Each row of a before or after table is a point. One or more steps were done to the points. Then noise was added and the rows were shuffled. The steps act on how far a point lies along the listed directions, d1 being the first. What was done? A step turns or swaps two directions, mirrors them in a line or flattens them onto one, adds a multiple of one to another, or multiplies one. Angles are multiples of 10 degrees, from the lower direction toward the higher: turns from -170 to 170, lines from 10 to 170 but not 90. Use the fewest steps. Two steps may share a direction if one is a turn and the other turns, adds or multiplies; they go together, in the order done. Otherwise the lowest direction goes first.
In the rows, 128 means zero.

Directions:
(1): [111  83]
(2): [173 111]
Before, 13 rows:
[[157 144]
 [151 167]
 [150 133]
 [152 171]
 [ 66 188]
 [124 167]
 [151 145]
 [162 160]
 [120 176]
 [149 152]
 [163 164]
 [101 107]
 [101 193]]
After:
[[121 214]
 [ 97 120]
 [100 156]
 [ 84 137]
 [ 76 123]
 [ 98 165]
 [ 81 123]
 [162 134]
 [ 81 135]
 [ 96 117]
 [ 97 127]
 [102 193]
 [110 114]]
Steps: swap d1 and d2

Directions:
(1): [115 126  87 102 205 138 121 152]
(2): [ 98 195 117 133 132 159 162  88]
(3): [178 121 105 166 158 101 130  72]
Before (13 x 8):
[[130 125 129 138 129 134 129 117]
 [133 140 119 148 133 123 135 109]
 [156 128 120 154 123 109 126  87]
 [122 138 117 114 140 134 125 133]
 [151 154 118 158 133 131 150  67]
 [152 128 112 145 143 116 124 117]
 [165 108 127 131 130 109 121 123]
 [144 176 109 141 144 145 151  72]
 [124 130 110 120 115 142 137 136]
 [130 134 112 120 132 133 140 113]
 [136 122 136 131 137 121 117 126]
 [121  94 143 103 118 118 113 175]
 [115 160 144 113 106 142 130 124]]
After (13 x 8):
[[123 152 110 121 131 140 149 102]
 [100 193 138 114 109 158 143 108]
 [172  77 128 120 139 100 104 154]
 [112 206  97 140 161 164 172  63]
 [123 138 111 126 112 142 144 127]
 [119 157 113 142 145 132 141 107]
 [123 130 126 134 135 137 131 119]
 [104 247  91 135 160 184 187  40]
 [126 148 121 125 129 133 129 115]
 [140 109 137 130 140 116 112 136]
 [155  39 157 111 102  86  86 194]
 [149 120 109 140 149 116 120 128]
 [136 133 107 134 148 121 126 106]]
Steps: flatten d1 and d3 onto the line at 60 degrees; multiply d2 by 2.5

Directions:
(1): [117 160 176  93  85 179 160 121 146 161 161  94]
(2): [ 78 131 151 121  59 122  84 111 135  90 104 169]
Before:
[[190 118  85 133 223 133 182 180 108 165 151  97]
 [108 109  98 156 139 104 127 116 129 117 115 154]
 [131 147 143 108 108 146 138 145 141 131 120 116]
 [127 135 123 121 109 126  94 126 119 122 126 135]
 [148 162 151 121 128 179 182 148 147 172 165  57]
 [ 87 201 209  73  43 205 162  83 166 173 185  87]
 [211 119 116 167 207 122 176 152 106 169 154  77]
 [213 126 106 153 215 117 146 164 110 154 134  94]
 [123 131 114 127 105 135  90 108 149 112 119 158]
 [165 126  93 157 169 115 118 131 131 129 125 125]
 [156  87  84 170 176  93 112 146 120 113 104 154]
 [156 107  95 179 179  74 115 129 117 124  95 129]]
After, 12 rows:
[[158 140 105 117 147 150 138 121 149 155 151 111]
 [ 88 127 174 150  35 108  68 112 123  76  96 177]
 [143 124 112 130 145 113 122 153 129 120 105 131]
 [104 141 134 123 111 152 162 110 142 154 144 117]
 [117 154 149 124  81 150 107 111 154 120 129 134]
 [106 142 179 111  65 174 138 125 157 147 142 126]
 [115 109  89 174 127  81  79 142 126  65  76 165]
 [170  95  34 192 252  48  99 122  99 101 104 153]
 [ 61 127 155 114  37 130  79 140 133  80  98 191]
 [101 162 184 121  60 151 133 100 149 151 129 105]
 [151 143 120 116 135 135 121 131 118 145 140 109]
 [ 97 151 187 122  41 134  66 126 132  85 101 168]]
Steps: turn d1 and d2 by -170 degrees

Directions:
(1): [113 178  93  48 146 123  87 188 134 144 168 144 127 178 135 100 167 142
 127 189 109 152 123 120]
(2): [195 139 123 167 104 136  81 141 162 122 157 170 190 171  96 130 157  99
  93  86 119 106 136 180]
(3): [ 86 173 215 147 132 170 112 179  99 122 132 131  93 111 121 130 164 103
 167 118 160 130 160 187]
(4): [102 139 155 122 103 154 149 132 142  49 153 125 126 104 119  59 144 180
  64  89 116 158  79 121]
(5): [187 131 139 150 127 130 127 157  90  92 157 113 146 124 194 116 128 107
 143 168 198  85  60 102]
(6): [102 141 112 157 140 124 117 117 175 134 124 107 113  96 152  87 148 160
 130 163  84  12 136 162]
Before:
[[147 147 102  72 133 100 139 146  99 158 147 112 120 144 161 133 107 134
  152 146 128 173 128  92]
 [ 77 154 180 109  83 173 110 149 147  89 135 160 146 134  58  78 167 171
   84  51  92 200 169 201]
 [163  98  89 120 140 129 106 103 125 182 123 140 131 149 109 157 117  92
  153 121 111 146 163 118]
 [138 141  60 120 132 109  86 137 170 162 122 140 138 180 127 122 130 142
  121 171  77  87 149 135]
 [120 147  74  24 126 109 111 150 144 128 154 156 144 196  79 131 133 123
  107 138 110 207 140 108]
 [103 119 113 170 135 120 128  77 176 169 103 101  91 107 141 127 123 124
  149 140 107  36 194 149]
 [181 136 138 137 107 165 143 163  96  40 176 121 155 150 166  97 148 135
  107 126 195 166  35  92]
 [144 167 199 136 134 158 110 157 103  94 143 137 135 133 116 103 163 112
  131 127 152 130  97 149]
 [120 185 123  90 135 123  92 179 123 179 148 167 119 186 101 167 161  96
  152 133 134 172 156 167]
 [141 117 100 107 128 110  85 121 132 136 143 123 138 140 163 125 110 121
  143 145 116  85 127 127]]
After, 10 rows:
[[133 176 179 173  93 174  71 177 155  83 159 142 165 123 129  51 198 151
  116 116 124  38 141 240]
 [ 50 212 157  78 141 153  86 198 155 115 159 131  84 136 111  82 196 135
  155 173 108  77 173 203]
 [ 99 106 101 110 144 138 144  94 130 132 121  98  85  91 146  89 115 158
  138 147  97 112 119  93]
 [113 121 137  84 122 128 108 135  99 113 140 122 119 132 150 127 106 123
  139 124 140 159 119 108]
 [100 174 138  90 140 120 116 156 118 181 139 118  98 135 137 135 137 130
  172 138 103 141 183 156]
 [125 138 119 123 107 161 112 129 159 130 132 171 150 188  44 154 158 124
  103  55  94 221 176 171]
 [107 167 150 108 130 149 118 187  94  92 141 118  97 142 166  94 139 145
  138 177 161 142  93 109]
 [180  90 106 144 125 111 165  90 103 106 134  89 121 118 198 130  81 110
  133 157 202 108  84  44]
 [112 169 205 124 136 162 107 147 115 115 128 152 124 138  76 119 167 111
  130 100 125 163 143 168]
 [  9 235 210 101 147 167 114 211 115 126 150 123  36 102 137  93 198 148
  171 156 136 123 147 199]]
Steps: add 1.5 times d1 to d3; swap d2 and d4; turn d5 and d6 by -120 degrees

Directions:
(1): [106  65  62 117 122 161 179 132 133 147 123 139 180 110 121 110 129 172
 151 180  80 120  74  67 108 120 190 114 132  97  95 164  96 121  98 111
  94  90 200 116 134 115 165  96 103 155 199  72 108 143 120  78 141 125
  85 138 107 157 132 131 149 112  51 126]
(2): [146 123  70 150 121 103 126 120 131 130 105 115 121  77 149 181 111 173
 129 136 126  92 104 147 161 119  55 157 167 140 130  70  98  85  91  81
 116 166 130 136 106 165 159 111 117 106 170 206  52 120 112 102 148 121
 126 174 148 148  95  91 113 122 158  17]
(3): [186 118 149 139 127  66 162 132  80 169  76 127 110 170 115 136 171 101
 127 123 114 152 190 199  96  95 104 159 126 145 158 137 118  97  80 137
  99  98  81 129 120 158  77  94 118 132 140  92  66 147 121  91 132  71
  97 100 126 104 122 135 130 175  19 128]
(4): [144  91 129 139 112  91  85 127  78 141 119 108 121  66 152 169 151 167
 128 110  88  80 161 132 154 120 159 121 175 132  69 135 157 169 145 118
 102  81 127  36 108  99  92 157 130 183 130 113 119 154 114 176 129 101
 148  90 211  94 175 149 199 104 157 100]
(5): [144  60 175  59  93 131 134 154  81 146 102 146 128 122 104 146 153 125
 159 188 138  69 142  84 112 133 115 100  82  90 152 151 157  69 100 139
 170 141  90 164 119  87 123  87  88 174 125 215 195 112 114 164 101  97
 117  95 139 184 144 123 118 142 137  91]
Before, 12 rows:
[[ 94 180 117 144 154 167 128 109 183 108 156 118 148 150 131  92  93 114
  122 102 130 182  94 124 154 130 151 142 126 137 104 126 110 170 160 123
  136 136 159 119 147 138 149 174 157  98 110  72 131 123 137 110 135 180
  137 165 104 106 114 135 124 109 145 177]
 [137 126 150 122 130 118 128 146 105 136 122 137 125 132 123 146 142 134
  137 122 131 122 137 127 128 133 121 125 131 124 136 115 131 121 123 128
  126 125 109 125 127 116 117 116 122 150 111 158 139 121 118 147 131 124
  127 129 148 131 114 123 129 128 146 105]
 [112 137 157 132 131 139  99 128 122 119 136 111 137 127 131 115 134 120
  130 101 115 115 132 119 144 144 158 107 136 122 100 139 162 172 172 144
  141  99 122  91 144  90 113 153 148 152 105  94 168 138 126 168 114 133
  159 102 150 104 155 148 146 117 161 165]
 [ 92 143  82 142 146 138 140 115 160 102 147 128 143 115 135 130  92 154
  119 125 124 131  79 122 148 125 117 141 145 138 102  98  97 135 113 104
  119 140 174 135 137 160 158 138 130  95 137 119 103 121 121  94 130 153
  142 167 123 133 112 123 103 110 149 102]
 [160 142 125 140 129  84 126 125 101 130 107 123 113 126 132 161 146 119
  126 126 126 113 159 167 133 118  80 151 145 144 147 105 130 123 122 114
  121 137 102 129 121 146 105 129 118 122 110 154 102 124 121 116 131 119
  138 128 149 126 121 110 126 138 130  95]
 [154 161 124 147 139 107 117 119 130 134 107 117 102 134 137 154 122 124
  117 107 131 127 141 167 142 118  76 152 147 148 160 107 115 112 110 116
  131 153 100 132 125 148 125 124 137  97 128 146  90 119 126 101 124 124
  129 147 116 123  98 108 108 138 134 109]
 [114 137 171 112 124 162 128 133 130 113 149 129 122 158 118 102 124 103
  131 138 147 131 129  97 103 147 155 116  99 117 137 138 138 137 148 151
  165 135 117 145 137  99 117 142 129 123 100 132 180 127 139 153 112 139
  130 109 125 137 147 139 124 127 125 172]
 [120 196 126 145 139 127 123 113 154 100 143 128 113 152 143 128 114 125
  103  84 157 174 122 160 148 140 105 147 150 151 138 108 117 156 164 128
  131 151 128 140 140 159 149 151 145  84 108 105 108 125 149 116 141 154
  146 159  97 104  98 123 119 113 149 149]
 [136 130  98 155 122 105 147 114 129 136 119 120 140 122 122 127 137 140
  113 115  93 145 139 162 112 105 137 149 156 149 104 121 107 139 108 122
   94  96 149 100 127 150 127 137 124 130 154  75  65 147 121 101 141 109
  124 137 130  92 126 132 145 122  82 140]
 [106 136 131 105 126 170 131 136 149 113 159 143 157 146 129 106 126 122
  131 149 132 133  92  91 118 142 154 105 110 102 125 149 138 137 125 138
  149 139 152 135 135 104 167 127 133 128 127 111 175 140 132 134 116 155
  132 126 100 155 130 134 114 122 133 164]
 [ 89 147  76 139 133 145 137 113 182 112 151 130 149 131 133 113 115 132
  120 130 131 147 105 106 134 136 126 128 133 130 127 120 109 135 139 122
  126 140 150 142 132 141 161 149 144  98 138 111 111 115 125 100 137 142
  124 149 104 134 107 124 105 115 131 137]
 [120 106 144 131 110 127 100 122 126 142 122 138 123 113 137 124 133 128
  134 132 104 116 140 122 131 127 150 116 141 120 115 145 137 142 144 146
  131 104 140 103 136 105 123 131 129 164 135 114 140 135 122 158 116 124
  128 104 149 118 152 138 158 130 127 126]]
After:
[[ 91 137 165  98 124 175  94 135 144 100 149 125 138 123 121 114 111 117
  140 130 149  93 100  79 152 164 130  91 103 103 124 125 165 138 171 143
  186 150 118 147 147  81 150 143 137 138  94 177 219 108 128 183 103 156
  168 125 126 151 139 126 105 112 219 143]
 [120 105 152 116 106 133 102 127 129 137 119 142 119 117 130 128 129 121
  138 146 122 107 135 114 131 130 126 114 124 114 136 135 138 113 135 146
  150 131 128 135 135 106 135 118 122 155 130 158 155 122 121 160 110 127
  125 113 137 140 140 125 134 135 143 108]
 [ 76 164 102 130 133 184  86 122 179  80 193 126 155  94 158 125  94 156
  117 120 135 113  62  76 163 159 150 102 146 113  88 115 143 176 166 119
  152 159 180 102 131 101 190 170 152 118 116 136 177 135 135 165 123 193
  170 151 134 143 132 128 127  82 234 139]
 [179 121 139 131 128  67 161 133  76 155  84 132 118 162 112 143 174  97
  132 139 111 134 184 181  97 103 102 154 126 139 162 137 126 109  96 131
  105 105  94 133 124 146  81 103 108 136 121 104  93 137 119  91 126  89
  108 103 133 119 126 123 131 164  44 127]
 [ 58 138  80 120 142 184 134 118 187  83 173 135 160 104 131 115  70 161
  127 144 136 119  40  69 151 146 138 117 127 119  97 104 102 141 134 108
  144 159 200 153 146 137 190 144 128  95 134 141 155 107 125 112 123 181
  151 179 108 162 114 118  93  91 193 114]
 [101 183 133 119 135 159 135 120 165  94 153 140 127 163 130 111 109 118
  114 110 167 172 100 120 137 150 121 128 120 132 146 125 120 144 166 135
  150 160 139 169 149 143 169 140 135  90 108 116 150 114 151 119 133 164
  141 160  72 132  99 121 104 112 151 166]
 [176 110 138 119 110  84 194 130 101 164  73 138 129 176  90 125 164 100
  130 150 115 151 171 187  73  90  88 159 107 141 170 128 102  60  52 137
  114 115  94 171 125 168 110  79  94 125 157 116  62 134 116  72 128  68
   89 124  91 126 102 120  97 175   6 128]
 [101 158 148 139 131 162  92 123 145  94 171 113 115 119 142 118 106 127
  116 109 143 120 118 100 135 153 154 120 135 133 106 111 142 174 176 135
  156 136 135 107 133 100 124 178 148 117  93 138 167 130 139 172 122 160
  156 124 154 116 153 138 143  99 188 154]
 [ 61 184 118 113 148 216 114 113 216  79 183 129 155 135 127  88  61 120
  131 127 161 158  50  70 169 157 135 120 102 115 115 112 117 152 177 121
  180 187 170 163 152 122 194 175 151  86  99 147 190  94 141 135 124 215
  152 190  86 153 103 116  93  90 225 158]
 [166 140 134 140 138  99 146 123 109 157  92 126 111 163 124 134 146 109
  123 116 113 147 159 172 113 105 107 152 137 143 162 138 112 112  94 131
  113 116 100 125 131 145 102 105 129 113 138  88  84 135 127  81 121 101
  104 123 105 115 108 126 121 155  57 146]
 [137 125 146 129 133 115 129 145 104 140 122 136 128 131 125 143 147 138
  135 117 122 126 140 130 125 129 138 125 138 125 128 122 129 134 125 131
  115 110 114 112 128 114 112 120 125 156 113 132 134 129 119 144 133 120
  126 124 150 121 122 132 141 126 133 116]
 [ 63 151  68 133 134 174 122 112 204  94 173 130 156 113 139 110  96 142
  120 132 140 134  75  75 149 151 133 113 132 121 116 115 115 147 159 119
  142 156 170 146 136 130 186 163 149  94 132 132 139 105 128 118 135 166
  138 162 106 148 109 119 101  96 182 134]]
Steps: flatten d1 and d2 onto the line at 40 degrees; multiply d3 by 3; swap d4 and d5
